Rows are points. Before rounding, the points of a table are all equally far from one centre. They may lie mostly on one side of it. Where is the centre, to within rounding?

Points, 7 rows:
[[ -5.1  -0.7]
 [ -6.2  -5.2]
 [ -1.4 -11.0]
 [ -1.4   2.1]
 [ -4.0   0.6]
 [ -5.6  -1.6]
 [ -2.9   1.4]]
Centre: [ 0.6 -4.4]

Points (13 x 6):
[[-6.0 -0.6  7.8 -1.1  3.8  5.2]
 [-7.7  3.1  2.6 -5.0  3.1  5.8]
 [-6.3 -1.4  2.6 -5.8 -3.1  4.4]
 [-1.7  1.8  3.5 -9.8  0.7  3.0]
 [ 0.3 -0.6  8.0 -4.2  5.3  2.5]
 [-3.8  1.1  1.4 -5.1  5.6  8.9]
 [-6.0 -3.0  3.8 -5.1 -2.3  3.0]
 [ 0.6 -1.3  8.3 -6.5  1.1  4.1]
 [-6.3 -0.5  3.1 -7.0  1.4  0.9]
 [-6.7 -1.1  6.4 -4.6  0.3  1.2]
 [-7.1  1.5  6.6 -2.8  2.7  1.1]
 [-8.2  1.0  4.5 -2.6  0.2  7.3]
 [-5.1 -3.4  2.6  1.8  0.4  1.1]]
Centre: [-1.5  1.0  2.7 -2.3  1.0  4.2]

Points:
[[  3.3   5.0  -5.8  -7.5  -3.2  -1.9  -7.4   6.2  -0.8  -0.5   0.6]
 [  4.9   2.8  -2.5  -4.5  -3.9   2.4 -10.4   4.9  -4.8   1.1  -0.1]
 [  4.6   4.8  -5.2  -8.2  -2.8   1.2  -9.3   3.4  -2.2   0.0   0.1]
 [  0.8   4.3  -4.2  -2.1  -7.0  -4.5  -4.5   3.2   1.9  -3.9   0.7]
 [  6.2   6.4  -2.5  -7.4  -1.8   6.0  -6.7   3.0  -0.8   2.7  -1.4]
 [  0.9   6.0  -2.9  -2.6  -6.0  -1.3 -10.1   3.1  -1.3  -2.8   0.9]
 [  4.3   5.3  -5.2  -2.4  -4.0   1.6 -10.4   5.9  -1.8  -1.4   2.1]
 [  3.7   1.0  -2.2  -5.8  -3.1   0.5  -7.2   8.9  -3.1  -0.5  -0.2]
 [  2.7   2.7   0.8  -6.0  -5.9   0.0  -6.4   7.5  -2.9   2.1  -0.3]
 [  3.5   2.1  -5.0  -4.2  -1.9   1.2 -10.4   5.9   1.6   0.0  -1.9]
 [  4.4   3.9  -1.1  -7.5  -5.9  -0.4  -7.4  -1.4   1.3   1.0  -0.1]
 [  3.5   6.2  -2.9  -1.4  -3.9  -1.1  -9.7   5.7   0.5  -2.4   1.4]
 [  3.8   3.0  -1.2  -2.6  -4.1   1.0 -10.9   2.8   0.9  -2.7  -1.8]
 [ -1.1   4.3  -4.8  -6.2  -4.8   1.7  -9.3   2.6  -0.9   4.3  -2.9]
 [  3.3   3.7  -3.3  -4.8  -5.9   1.7 -10.3   6.1  -0.8  -0.1   0.5]]
Centre: [ 1.3  3.1 -3.2 -1.9 -1.9  2.1 -2.6  1.8 -1.3  0.5  0.4]
